Every row gives one point. To make a cloud, some directions were put in groups of two or more. Within a group, all points are equally far from the middle, so they leave a hole (a ring in 2 directions, a hollow ball in 3). The other directions are filled evenly. Then the cloud was stretched, turned, moved and blurred a little. How many holes are there, and how many directions does each take, smallest first?
In the rows, 128 means zero.

Cloud (20 x 3):
[[ 86 161 105]
 [187 123 154]
 [ 91 145 165]
 [175 120 119]
 [145 181 153]
 [166 124 153]
 [143 137 105]
 [150 191 100]
 [146  91  97]
 [ 93 167 149]
 [154 167 145]
 [187 127  88]
 [137 154 104]
 [159 107  80]
 [155 195 170]
 [170 119 143]
 [113 117 150]
 [147  87  81]
 [147 112 148]
 [167 147  86]]
Holes: 0

Cloud (31 x 4):
[[ 80 122 148 139]
 [ 58 156 107 140]
 [127 130 104 188]
 [146 147  57 157]
 [128 104  95 112]
 [179 127 135 114]
 [100 116 141 158]
 [186 131  85 149]
 [172 136 150 115]
 [124 131 115 187]
 [ 82 172 105 158]
 [102 182 133  96]
 [ 96 127 160 137]
 [134 189 129 124]
 [ 80 175 109 152]
 [170 159  76 133]
 [153 110 115 103]
 [109 180 130  91]
 [126 140 125  78]
 [118 151 106 185]
 [134 170 140 159]
 [136 177 139 151]
 [101 174 113 166]
 [ 55 146 108 137]
 [131 140  71 183]
 [133 147  55 164]
 [ 95 187 127 136]
 [144 149 161 143]
 [110 152  77 180]
 [ 59 127 116 136]
 [130 116 102  96]]
Holes: 2 (2, 2)

Cloud (56 x 6):
[[130 138 114 131 169 169]
 [102  74 134 188 122 147]
 [ 80 136 158 103 153 144]
 [133 152 184 153 152 161]
 [ 65 141 147 127 148 103]
 [ 85 112 179 154 115 178]
 [150  95 160 126 105 147]
 [ 79 112 163 185 118 152]
 [105 195 138 113 126 163]
 [192 153 119 113 122 125]
 [ 89 102 152 164 126 121]
 [114 136 174 111 151 197]
 [135 148 101  72 101 148]
 [109 123 187  96 142 167]
 [142 160 184 116 154 134]
 [118 104 184 161 125 159]
 [141 105 109 146 131  98]
 [142 105 121 121 123  97]
 [ 88  90 174 127 153 158]
 [194 165 130 126  95 152]
 [164 170 123  92 177 114]
 [130 157 148 173 186 130]
 [116 161 153 163 174 117]
 [ 82 164 167 154  98 129]
 [121 112 179 133  88 167]
 [ 94  95 144 142 185  66]
 [ 57  97 153 160 157 150]
 [ 85 171 147 154 147 139]
 [ 90 104  88  74 103 133]
 [ 92 171 149 146 151 130]
 [116 158 158 156 160 162]
 [121 160 176 108 144 108]
 [108 129 163 141 163 198]
 [111  98  84 145 133 131]
 [ 66  83 110 177 124 112]
 [ 96  98 131  86  85 146]
 [158 114 112 128 167 174]
 [121 127 151 122 167 206]
 [ 95 191 100  73 114 151]
 [118 164  90 103  84 117]
 [143  85 103 106 154 175]
 [105  81 152 173 151 114]
 [ 76  99 147 108 129 106]
 [166 148 196 150 166 142]
 [202 150 118 110 162 122]
 [177 155 125  66 144 153]
 [136 104 166 154 135 108]
 [185 116 104  97 158  83]
 [133 136 152 168  78 137]
 [ 63 154 120 157 167 139]
 [149  99 102 143 147 166]
 [192 145 108  93 149 100]
 [129  45 145 115 120 189]
 [132 138 122 129 193 142]
 [ 87  95 106 146  86 181]
 [114  63 125 138 143 114]]
Holes: 1 (2)

Cloud (73 x 8):
[[ 89 135 115 111 185 149 112  73]
 [139 150  96 116 126 191 108 108]
 [127 148  88  78 111 120 145  70]
 [138 116 152 146 124 151  69  83]
 [101 148 121  95 155 127  80  66]
 [132 162  41 126 156 127 136 131]
 [ 89 179 136 120 123  95 135  97]
 [121 149 143 137 129 191  86  92]
 [122 185  97 151 171 133 159 122]
 [ 63 161  74  99 159 139 127  72]
 [184 152 170 105 105 158 127 113]
 [ 96 173 129 113 120  85 131 125]
 [173 108 163 102 122 104 140  97]
 [ 72  97 143 104 152 151 112 103]
 [176 149  95 149 164  73 171 139]
 [133 134  46 149 122 101 115 134]
 [ 83 117 157  95 164 128 150 110]
 [110 144  92 116  74 108 123  97]
 [ 88 145  68 162 150 111 111 130]
 [156 151 124 179 159 166 148  93]
 [ 92 150 119  66 165 110 163 131]
 [130 106  93  72 123  90  94 119]
 [156 167  91 125 167  90 182 152]
 [108 190 107 137 161 127 146 140]
 [113 104 111  67 155 147 117 149]
 [115 177 137  67 147 130 157 101]
 [203 129 137 120 182 118 179 119]
 [148 150 163 107 116 176 149 131]
 [114 129 120 110  82 172  80  90]
 [166  94 118 147 169 110 102 140]
 [ 64 127 110 136 176 144 115  75]
 [202 150 106 131 171 105 159  85]
 [ 74 172 114 101 129 130 158 132]
 [149 120 139 154 166 128 189 141]
 [ 88 119 185 147 149 134 141 123]
 [147 130 105 151 142 117 195 144]
 [161 200  97 124 141 135 149  83]
 [150 130  40 106 113  91 136 119]
 [122 158  99 124 142 133  90 160]
 [ 90 109 170 138 116 159 136  83]
 [201 111  79 101 168 112 124 108]
 [126 112  70  93 176 116 159 114]
 [144 166  62 111 153 144 121 148]
 [127 119 125 177 126 136  93  56]
 [ 86  91 119 145 114 135 104 151]
 [116 178 125  94 148 114  90 134]
 [ 71 142 104 120 102  98 129 143]
 [171 134 180  91 107 133 117 111]
 [169 140 125 177 141 109 128  68]
 [154 102 106 127 108 125 150 183]
 [127 156 159  99 152  91 114  99]
 [ 89 165  90  89 116 153 154 110]
 [176 152  91 142 143  85 185 147]
 [149  77  90 164 127 115 122 128]
 [164 177  70 154 146 146 147 104]
 [113 142 192 139 114 154 113 127]
 [147 118  58  92 161  82 115 127]
 [ 79 105 132 118 164 102 156 131]
 [192 138 116  90 184  81 162 158]
 [194 162  88 111 167 114 143  78]
 [188 142  64  90 136 103 108  95]
 [ 98 147 118 121 165 142 105  44]
 [112 131  78  83 104  84 119 150]
 [125 133 114 169 148 182 123  74]
 [134 102 132 117 125 155  93  61]
 [ 83 145  60 112 143  88 100 117]
 [146 161  51 141 155 106 130 143]
 [195 124 124  84 174  80 165 163]
 [119 142  83  79 133 134 137  58]
 [213 120  99 108 148 126 104 161]
 [224 154 111  85 129 116 160 163]
 [ 92 178  96 158 177 140 139  93]
 [118 127 201 145 131 144 122 100]]
Holes: 3 (2, 3, 3)

Cloud (88 x 9):
[[134 156 187 157  98  63 157 114 148]
 [152 172  94 148  86 112 143  98 129]
 [153 134 177 178 118  77 149 135 114]
 [163 128 110 161 148 124 159 142 113]
 [148 132  70 153  96 111 139  72 168]
 [171 108 124 129 125 130 126  73 133]
 [128 144  32 116 150 146 148 156 155]
 [118 156 119  71 160  78 163 136 161]
 [112 120 165 157 104 119 117  95 129]
 [141 107  48 177 155  93 113 125 150]
 [111 128  67 101 155 145 163 155 154]
 [ 98 118  52  92 106 156 128 131 177]
 [ 91  86 122 132 178 131 175 137  41]
 [141 132 136 115  82 186 191 103 124]
 [105 125  69 143 164  97 207 147 193]
 [113 148  75 108 116 109  84 159 180]
 [106 109  93 181 152 152 161 103 104]
 [ 98 178 174 125 148  88 112 171 156]
 [130 163  61 101 114 153 206  99 133]
 [121 122 140 158  82 141 157 102 112]
 [ 91 114  94 124 148 144 169 169 175]
 [112 106 107 146 123 116 193  93 122]
 [ 99 147  30 125 147 154 100 131 107]
 [134 149 109 146 155 143 188 155 150]
 [106 117  84  94  78 125 103  99 143]
 [142 121 155  93 148 141 148 120 122]
 [ 68 135 139 194 144 136 119 122 135]
 [119 108 115 122 160  80 196 139 130]
 [103 112 139  94 119 105 149 162 141]
 [ 76 143 147 159 185  95 133 209 147]
 [ 78 141 140 143 134  94  65 139 118]
 [139 104  96 164 113 128 138 181 157]
 [161 127  99 146 123  93 100  79 131]
 [143 130 113 119 162  57 138 178 142]
 [127 144 140 146 101 111 101  58 173]
 [105 124  91  90 140 112 119 161  99]
 [152 112 111 158 114  75 106 187 167]
 [123 122 132 116 124  93 175 193 136]
 [ 90  91 127 104 117 124 185 184  73]
 [155  96  66 152 157 118 115 177 133]
 [ 61 165 161 166 149 112 115 174  86]
 [ 77 144 142 131 120 116 128 176  75]
 [113 102  99 123 130 129  66  52 121]
 [ 82 128 138 146 157 165 174 189 113]
 [ 62 138 131 107 157  99 109 160 127]
 [107 167  65 149 133  60  80 165 143]
 [137 140 180 114  90 125 173 128 122]
 [113 115 136 103 150 131 180 139 179]
 [168 102  49 122 118 156 145 107  93]
 [179 128 113 112 126 130 138 117 117]
 [ 62  87 140 131 131 122 114 114 122]
 [117 165 156 141 126 144 186 106 134]
 [140 171 103 113 111 135 176 158 184]
 [107 121  78 129 154  89 157 162 132]
 [125 132  49 110 123 111 145 103 171]
 [ 85 127  98 132 167 133 146  89 131]
 [ 58 133 133 146 189  75 137 202 149]
 [ 99 140 123 108  80 164 122  90  89]
 [ 81 114 128 139 127 111  91 155  94]
 [142 156 114 161 108 142 116 101 111]
 [101 154 168 159 146 156 144 173  64]
 [178 101  72  63  79 158 162 133 124]
 [143 150  90 146 137 172 110 110 179]
 [ 89 115 101 121 105 131 111 144  90]
 [ 96  98 145 111 135 144 177 181 100]
 [155 146  89  96 111 107 171 174 155]
 [ 76 143  73 153 211 109 125 190 111]
 [159 158  87 178 137 114 170 151 191]
 [ 96 170  87 107 161  76 158 181 160]
 [163 145 136 117 148  98 147 115 123]
 [ 90 154 147 190 151 111 140 109 142]
 [158  96 100 127 139 108 140 154 158]
 [169 145 145 116  91 131 217 123 118]
 [160 126 142 108 143  71 180 109 156]
 [134 155 144 119 141  58 186 197 168]
 [141 110 156 113 113 150 135 137 109]
 [ 88  77 113  98 107 136 174 148 106]
 [143  84  84 118 153 137 157 144 114]
 [109 152 157 131  92 110 162 132 186]
 [ 54 145 134 153 154  91 120 117 148]
 [158 117  65  82  97 116 192 138  99]
 [ 93 129 127 149 119 159  89  64 137]
 [132 161 159 121 157 131 164 164 104]
 [ 43 143 139 148 179  79 122 172 120]
 [167 122  82 134 131 121 161 115 125]
 [138 157 103 173 159 112 165 147  88]
 [125 160  88  99 146  57 149 158 169]
 [ 64 110 198 155 156  84 119 165 117]]
Holes: 1 (3)

Cloud (103 x 9):
[[171 103 163 121 119 167 139 194 111]
 [134 166  93  96  60 101 121  97 176]
 [124 143 139 126  90 183 154 143 145]
 [192  91 130 126  80 140 131 143 121]
 [150 190 127 114 155 110 153  91 101]
 [119 117  89 110 129 132 153 157 155]
 [132 176  81 139  60 116 126 100 130]
 [121 112 179 127 123 151  94 133 140]
 [157 114 132 155  83 142 181 132 126]
 [177 146  81 137 117 149 187 131 161]
 [168 113 123 156  74 159 145  97 154]
 [167 181 140 140 111 113 143 165 139]
 [ 95 144 121 102 142 179 147 142 165]
 [126  96  57 127 100 106 154 112 191]
 [203 195 161  87 134 133 146 109 107]
 [156 160 106 197  88 108 105 119 131]
 [149 123 239 103 122 127 110 121  95]
 [152 129 118 117 134 155 103 148 126]
 [119 160 200 110 115  88 148 120  87]
 [189 167 146  72 109 138 154  68 121]
 [165 142 116 159  75 110 206 129 137]
 [136 126 194  70 170 130 147 159  89]
 [140 112 100  77  85 103 136 126 167]
 [126 164  87 189  46 126 174 135 118]
 [123 173  94 158  97 161 164 101 151]
 [139 116  98 159  33 151  87  79 127]
 [107 133 134 159  88 114 199 105 177]
 [ 97  95 120 182 147 183  93 130 146]
 [163 148 129 124 101 124 176 175 166]
 [163 185 138 153  99 124 189 120 103]
 [ 97 118  58 211 117 160 160 114 118]
 [ 95 131  83  99 135 163 157 105 102]
 [131 128 107 117  59 101  93  76  86]
 [131 105  61 136  39 160  94  85  85]
 [145 216 201 141 124 142 171 175 109]
 [177 135 145 104  87 104 143  83 128]
 [156 172  99 145 144 152 122 106 115]
 [148 119 141 164 120 189 115 146 134]
 [131 115 111 121 125 153 173  81 134]
 [162 166 135 120  75 119 159 128 172]
 [153 131 135  90 113 130 154 133 173]
 [150 134 165 133 140  70 149 141 150]
 [148 114 144 109 135 142  95 120 182]
 [161 128 182 165 119 158 126 145 101]
 [153 174 123 162 129 112 122 138 114]
 [157 146 197 177 131 163 103 162 138]
 [124 144 148  95 137 173 159 150 173]
 [135 146 129  91 176 126  99 141 123]
 [119 110 197  62 119 132 127 127  99]
 [120 109 104 168  96 104 134 158 114]
 [ 77 142 126 162 102 100 128  72 142]
 [147 173  91 151  35 158 143 129 139]
 [150 163 115 168 106 140 160 108 168]
 [127 102 146 129 127 137 128 147 139]
 [178 149 187 103  77  86 133  59 142]
 [147 155 132 151  79  78 161 134  81]
 [148 126 105 138 123 140 160  84  78]
 [155 124 116  80 132 163 100 127 171]
 [100 141 212 113 116  96 156 115 114]
 [113 163 143 144 106 112 171 126 125]
 [130 121  86  96 112 171  78 139  69]
 [147 108  76 157  71 189 103  84 139]
 [123 123 133 129  84 144 145 182 142]
 [142 122 130 141  63 195 123  92 111]
 [ 91 138 154 174 133  98 134 176 125]
 [157  94 186  84  95 122 143 113 111]
 [177 112 160 130 108 148 152 128 141]
 [145 100 141  77 129 172 158 107  90]
 [152 146 162 100 126  95  96 140  77]
 [ 92 116 116 106 129  82 171 131 149]
 [ 98 129 125 151  47 130 166 112 143]
 [167 125 105 187 127 160 192  92 157]
 [119 128  51 161 125 168 121  91 141]
 [124 167 152 164 104 160 189 133 142]
 [162 127 142 142 157 161 154  77 130]
 [ 96 132 140 122 146 114 133 102 152]
 [159 178 126  93 138 156 103  87 150]
 [131 120 106 164 102 152 138 172 143]
 [175 120 101 176  64 135 127 130 125]
 [139  87 163 154 125 107 112 200 162]
 [108 118  77 136  77 105  91 109 161]
 [148 146 160 130 142 123 106 186 156]
 [118 144 106 237  78 148 150 164 162]
 [142 134  54 182 102 184 120  83 125]
 [111 102 126 163  85 107  95  83 119]
 [161 137 131 132 135 168 125 200 150]
 [165 134 138  94 130 102 119  98  85]
 [ 91 114 152 202 150 177  94  96 155]
 [145 155  97 149 110 135 118 126 193]
 [154 186 143 103 123 160 122 134 107]
 [111 178 126  58 142 156 157 141 138]
 [127 136 122 135 138 145 208 151 172]
 [ 94 161 123 155  98 191 173 127 147]
 [172 115 189  57 164 141 145 137  91]
 [138 129 162  76 132 103 101 108 138]
 [157 129 226  55 160 106 122 167 100]
 [142  99 112 129 151 118  94  55 108]
 [ 92 144  74 154 129 172 135  82 133]
 [167  82  92 117  66 136  97 140 152]
 [102 133 154 165 118 120 171 120  78]
 [122 152 146 143 143 135 111 212 149]
 [139  71  91 117 174 135 113 110 103]
 [178 110 142  85 191  98 123 104 163]]
Holes: 0

Cloud (100 x 9):
[[107 114 103 108  99 160 106 136  97]
 [142 106 147 183 162 120  74 132  95]
 [130 109 159 139 159  94 130 123 170]
 [136 114  86 118  77 145  63 163  89]
 [183 140 193 114 145  84  78 184 154]
 [111 105  79 101 147  68 129 133 114]
 [114  92  37 106 166 110 139 107 115]
 [149 100  75 109 118  96 116 103 138]
 [ 92 170 110 131 100 105 104 140 135]
 [ 80 133 115 146 201 144 128 118 131]
 [147  92 106  94 122  96 153 122 109]
 [ 72  98 108 125 167 102 136  99 145]
 [137 127  78 191 124 136 126 104  97]
 [107 149 100 141 183 172  57 124 118]
 [130 154  71 158 116 110 116 116  77]
 [125  79 140 128 135  98  93 130 182]
 [164 138 106 138 149 101  86 104 129]
 [115 142 126 119 159 124  60 161 101]
 [195 161 143 123  80 127 100 135  83]
 [144 192 154 161 144  86 132 154 191]
 [178 154 122 137  49 126  86 137 108]
 [163 163 108 142  73 161  69 118 118]
 [110 130  52 148 106 169 119 120 113]
 [120 127 115 123 234 109 151 174 153]
 [148 165  80 168 137  90 143 160 136]
 [179  94 151 152 130 126 142 141 160]
 [129  96  97 134 204 106 103 109 142]
 [162 150 188 151 104  90 106 192 130]
 [177 103 117 104  99  97 131 150 112]
 [142  78  87 120 139 174 157 129 107]
 [ 91  78 121 164 143 108 134 118 176]
 [122 137 110 184 170 120 133  99 136]
 [159 117 164 153 153 100 125 133 164]
 [158  64 100 161 147 128 105 169 158]
 [103 146  39 122 150 108  88 118  64]
 [125 141  89 141  91 106 149  97 119]
 [171  79  91 133 150 163  95 152  88]
 [142 111 114 132 148 102  96 103 184]
 [139 143 116 143  79 146  85 101  50]
 [117 148  56 126 105 110 135 175 136]
 [166 116  98  92 134 154 121 167  87]
 [113 154 123 116 173 110  75 174 160]
 [143 123 158 122 164  80 133 216 180]
 [129 202 168 128 178  75 104 143 112]
 [115 138 126 168 141  63 112 182 153]
 [ 78 167  96 140 151 101  84 147 130]
 [112 112  48 128 143 140 111 141  62]
 [143  64  79 112 115 132 114 104  83]
 [162  95  93 104  95  95 131 129 159]
 [126 185  64 131 194 139  88 126  90]
 [ 86 172 107 124 141  98  81 155 152]
 [143 140  87  89 197 165 107 133  99]
 [118 164 130 128 186 109  64 157 109]
 [109 129 114  74 179  66 130 146 127]
 [105 112 142 133 143 137 133 176 156]
 [154 125  72  90 154 122  97 137 100]
 [101 167 131 173 152 107  93 125 141]
 [172 128 146 177 152 152  63 164  97]
 [116 202 163 129 151 100 107 151 149]
 [146  83 176 166 146 115 126 133 126]
 [119 153  74 114 124 130 127 158  94]
 [134 136 136 156 160 187 102 140 122]
 [141 161  96 111  97  42 126 164 146]
 [119 142  78 105 134 171 122 126  68]
 [111 130  84 121  74 130 155 140 150]
 [132 173 151 148 175  67 120 188 151]
 [155  64 143 150 143 134 129 150 174]
 [120 106 121 146 155 102  73 153  95]
 [135 135 104 146  69 107  73 156  98]
 [ 75 149  93 138 167 129  93 136  88]
 [ 99 163  91 136 205 157  67 123 117]
 [132 160 107 134  94 117  78 128  68]
 [179 134 155 117 137 104 113 122 173]
 [125  97  76 135  59 110 130  99 155]
 [113 120  80 130 232 125 121 149 136]
 [133 186 133 124 211  91  90 167 138]
 [110 133 133 148 110  37 154 134 172]
 [100 106 108 114 113  73 106  84 137]
 [ 87  96 106 142 200 138 131 144 147]
 [133 160 105 121 146 137 115  94 155]
 [174 105 136  91  83  95 142 130 128]
 [203 119 152 116 141 118 105 139 132]
 [153 145  87 162 114 165  78 167 124]
 [127 167  80 147 131 149 154 140 112]
 [117 171  55 119 153 122 113 134  74]
 [ 91 116 133 134 213 117 181 137 156]
 [106 109 131 110 187  76 156 166 196]
 [ 75  90  62 140 116 106 172  91 126]
 [148 163 101 143 104 163 105 115  99]
 [137 134 151 166  74 123  64 152 103]
 [157 143 157 169 167 128  74 163 103]
 [126 180 101 117 109  61 144 187 142]
 [111 157 130 126 168 152  77 138 147]
 [142 175 153 140 179 173  97 133 105]
 [106 128 124  86 193  79 137 160 135]
 [140 121 119 108 172 137 126 156 182]
 [107 179  82 139 104 100 164 125 126]
 [173 123 122 128 128  80 155 142 189]
 [134 130 121 157  75 124  92 178  96]
 [139 102 153 143 145  80 127 155 105]]
Holes: 2 (2, 3)

Cloud (105 x 9):
[[141 112 131 113 108 205 109 100  85]
 [120  99 117 122 162 104 122 187  64]
 [149 108 161 144 198 207 147 136 120]
 [111 118 148 113 159 180 149  83 179]
 [136 135  92 130  86 121  72 153  92]
 [125  85  85  90 149 150 134 145 119]
 [131 160  99 145 112 122 125  60 163]
 [113 104  54 140 148 158 119 166 125]
 [ 97 104 117 111  96 100  77 154 134]
 [110 146 135  97  99 213 150 124 155]
 [169  97 122 157 175 181 141 160  97]
 [ 71 141  98 147 166 129 105 168 120]
 [129 119 133 130  46 111 135 128 145]
 [111 177 154 152 101 100 145 146 150]
 [150 111 107 106 114 142 110  89 120]
 [127  93 112 152 149 119 134  93 149]
 [145 111 128 137 150  92  87 142  67]
 [168  92 131 125 115 197 119 111 138]
 [152 150 106 144 130 171 137 161  93]
 [100 147 131 177  82 109 143 117 142]
 [137 137 128 153  77 105 134 184 117]
 [109 134 136  97  48  97 112 126  79]
 [ 94 128  91 103  75 110 142  75 101]
 [119 103 107  87  75 185 164  99 134]
 [125 193 168 111 114 149 127  52 119]
 [200 160 200 147 141 148 152 131 130]
 [ 98 180 123 127 129  77 147  72 114]
 [ 98  93  98 138 131 173 112 115 174]
 [131 143 131 156 149 177 161 173 153]
 [137 138 175  80 143 156 113 171 139]
 [184 172 111 162 142 100 154 179 148]
 [122 119 152 165 188 103 129 145 148]
 [157 146 170 141  94 185 163 110 156]
 [ 80 164 112 116 158 136 174  76 167]
 [107  98  98 137 176 107 109 205  89]
 [ 83 129 114 122  76  55 113 152 111]
 [121 114  66 146 126 171 109 122 120]
 [ 53 149 129 149 141  80 141 133 127]
 [113 122 136 162 176 174 104 171 122]
 [106 132 112 135 166 204 125 150 115]
 [ 75 160 165 117 135 135 125  68  88]
 [147  92 145 150 196 147 100 133  83]
 [114 185 156 161 159 138 147  63 128]
 [176  95 145 134 147 129 130 189  76]
 [ 53 160 121 124  79 149 145  91 136]
 [122 128 157 121 158 206 160 149 104]
 [141 144  99  85 103 180 162 100 122]
 [137 110 121  98 155 172  89 189 130]
 [ 75 143  55 137  83 145 124 102 139]
 [121 100 117 132 149 113 167 147 183]
 [112 103 138  99 113 132 152  97 174]
 [ 97 181 123 153  75  86 101 110  84]
 [ 76 137 107 102 161 135 116 169 110]
 [116 172 158  70  71 144 121 145 126]
 [142 146  99 187 129 127 158 120 170]
 [129 125 161 141 202 154 128 108 146]
 [101 171 137 109  80  85 160 122 178]
 [159 189 118 153  88 125 109 157 132]
 [133 128 139  92 152 170 167 177 127]
 [148 128 141 132  62 127 110 100  79]
 [132 167 115 154 161 154 179 154 195]
 [166 123 130  69  74 142  85 162 145]
 [160 120 160 107 152 152  91 147 164]
 [108  82  73 117 148 116 120 194 103]
 [104 152  78  76  55 122 157 111 200]
 [154 140  97 145  93 177 162 139 185]
 [151  93  92 167 179 120 123 182 112]
 [155 130 127 168 189 106 141 130 116]
 [183 124 116  82 139 168 143 200 138]
 [107 146  63 101 140 128 104 163 144]
 [159 104 182 146 162 126 137 180  88]
 [180 147  99 135 143  75 115 175 152]
 [ 82 155 110 149 117 169 150 138 107]
 [113 127 177 169 178 123 121  89  97]
 [201 143  96 128 150 134 135 142 155]
 [107 155 115 134 128  56 154 137 110]
 [146 135 171  98 150  97 128 138 116]
 [147 151 105 160 118 171 113 155 147]
 [141 126 151 102 155 133  78 188  98]
 [177  97 103 117 141 129 104 170 116]
 [ 79 134 145 120 176 182 110 100 100]
 [170 176 151 159 105 141 180 118 137]
 [148 142 137 131 162 119  67 152 100]
 [ 55 121  96 113  78 143 105  94 151]
 [ 70 151  72 119 130  99 156 145 125]
 [ 44 151  84 140  94  62 125 103 132]
 [111 125 164 151 145 189  92 123 105]
 [129 173 173  71  86 143 141  95 103]
 [147 112 184 175 152 110 137 155 101]
 [ 85 116 117 104  93 103  74 106 119]
 [119 181 127 120 120  82 112  70 105]
 [ 87 159 119 113 153 162 101 131 150]
 [ 91 128 167  85  99 157 129  96 144]
 [141 148 139 130  84 191 144 144 167]
 [141 138 128  82 117 198 146 182 169]
 [ 65 161 152 162 144 153 126  88 111]
 [106 147 122  66  62 169 160  76 158]
 [139  79 118  88  99 162 152 128 108]
 [137 108  76 124 151 182 139 178 130]
 [ 61 108 129  75  89 158 128 128  85]
 [ 97  70 110 116 107 129 155 115 158]
 [119 140  81  51  78 118 131 134 159]
 [ 36 139  98  96 100 113 119  75  97]
 [129 132 106  84  73  86 113 176 107]
 [107 144 177  96 119 158 134 155 100]]
Holes: 1 (8)
